Every row gives one point. The window is the flat piece filled in between its corners: a triangle in 3 columns, a solid with four corners in 4, and so on. A path goes straight from each point to the next, and from the last back to the first. List the points from which the path goes on through the window.
(in the rows, 100 means zero)

Window (3 x 3)
76, 94, 116
126, 53, 81
73, 134, 100
Path:
(1): 118, 145, 97
(2): 45, 93, 125
(3): 56, 110, 91
(4): 82, 107, 145
(5): 84, 103, 120
(6): 65, 109, 65
(7): 87, 80, 89
(8): 103, 63, 128
(9): 142, 88, 104
(10): 23, 112, 111
(11): 62, 107, 105
(12): 83, 128, 143
(13): 139, 113, 100
(14): 68, 85, 81
(15): 108, 46, 80
(16): 156, 84, 91
Through the window after points: 5, 9, 15

Window (4 x 4)
76, 79, 72, 86
122, 138, 86, 104
151, 157, 134, 91
99, 74, 78, 113
Path:
(1): 165, 122, 123, 78
(2): 125, 159, 109, 114
(3): 85, 101, 142, 114
(4): 108, 72, 47, 105
(5): 115, 80, 72, 102
(6): 67, 79, 102, 133
(7): 121, 129, 127, 101
(8): 147, 121, 88, 69
Through the window after points: 3, 5

Window (6 x 6)
111, 136, 122, 104, 105, 140
106, 127, 129, 82, 119, 35
139, 67, 115, 70, 142, 100
8, 93, 143, 114, 89, 149
56, 113, 73, 88, 98, 110
90, 77, 59, 99, 68, 86
Path:
(1): 64, 110, 131, 79, 103, 107
(2): 105, 126, 119, 119, 107, 108
(3): 114, 126, 123, 124, 129, 141
(4): 95, 127, 110, 60, 66, 116
(5): 111, 121, 129, 30, 94, 44
(6): 83, 94, 93, 125, 99, 156
(7): 102, 131, 94, 127, 147, 38
(8): 93, 103, 109, 76, 90, 73
(9): 105, 105, 128, 82, 96, 124
(10): 95, 90, 111, 102, 136, 116
(11): 54, 117, 98, 110, 113, 99
(12): 101, 110, 155, 50, 91, 102
(13): 39, 40, 81, 56, 30, 127
(14): 91, 122, 98, 118, 138, 83
(15): 111, 75, 75, 99, 135, 106
(16): 95, 99, 112, 91, 64, 85
Through the window after points: 1, 3, 7, 9

Window (8 x 8)
93, 111, 123, 81, 111, 121, 126, 56
128, 169, 74, 102, 101, 123, 104, 142
40, 160, 11, 59, 80, 99, 114, 158
89, 95, 141, 130, 99, 78, 60, 96
161, 115, 86, 87, 151, 137, 76, 106
92, 86, 105, 132, 135, 83, 118, 70
98, 105, 119, 64, 155, 57, 143, 72
117, 55, 117, 83, 116, 138, 153, 116
Path:
(1): 130, 90, 84, 102, 125, 97, 103, 85
(2): 134, 88, 98, 119, 77, 79, 103, 107
(3): 39, 132, 85, 64, 167, 121, 103, 90
(4): 70, 109, 115, 73, 178, 72, 119, 105
(5): 110, 89, 92, 91, 91, 87, 135, 64
(6): 112, 108, 79, 124, 74, 45, 129, 87
(7): 77, 122, 121, 93, 152, 128, 67, 103
(8): 75, 106, 104, 97, 131, 104, 136, 124
(9): 125, 108, 96, 82, 69, 89, 95, 69
(10): 100, 82, 84, 119, 97, 86, 117, 65
(11): 100, 120, 111, 107, 152, 104, 112, 104
(12): 73, 125, 106, 99, 125, 100, 97, 113
(13): 139, 117, 61, 72, 106, 91, 105, 79
(14): 126, 112, 50, 66, 92, 68, 110, 52
(15): 88, 111, 136, 139, 164, 123, 110, 154
(16): 79, 128, 141, 92, 144, 125, 118, 105
Through the window after points: 10, 16

Window (9 x 9)
114, 88, 71, 131, 105, 35, 84, 77, 110
123, 117, 82, 67, 99, 78, 90, 102, 81
115, 54, 70, 173, 124, 135, 104, 103, 60
152, 107, 104, 89, 100, 102, 58, 133, 126
66, 75, 124, 60, 94, 92, 112, 144, 87
141, 94, 38, 59, 93, 70, 108, 128, 110
96, 63, 83, 38, 105, 140, 65, 153, 81
104, 74, 116, 138, 143, 124, 95, 74, 150
147, 90, 117, 83, 70, 79, 73, 83, 128
Path:
(1): 120, 125, 75, 114, 100, 139, 88, 97, 88
(2): 116, 97, 83, 90, 87, 99, 92, 101, 110
(3): 116, 76, 120, 47, 130, 63, 69, 123, 121
(4): 148, 91, 98, 92, 136, 87, 74, 127, 80
(5): 98, 85, 87, 65, 63, 132, 89, 112, 140
(6): 103, 103, 77, 87, 79, 85, 86, 128, 95
(7): 156, 85, 93, 69, 117, 93, 75, 119, 108
(8): 157, 67, 106, 100, 102, 56, 99, 56, 98
(9): 101, 104, 78, 106, 89, 79, 65, 120, 126
(10): 37, 153, 113, 76, 102, 116, 117, 151, 131
(11): 169, 21, 93, 112, 121, 82, 74, 60, 88
(12): 131, 45, 115, 47, 97, 65, 91, 133, 128
Through the window after points: 8, 10
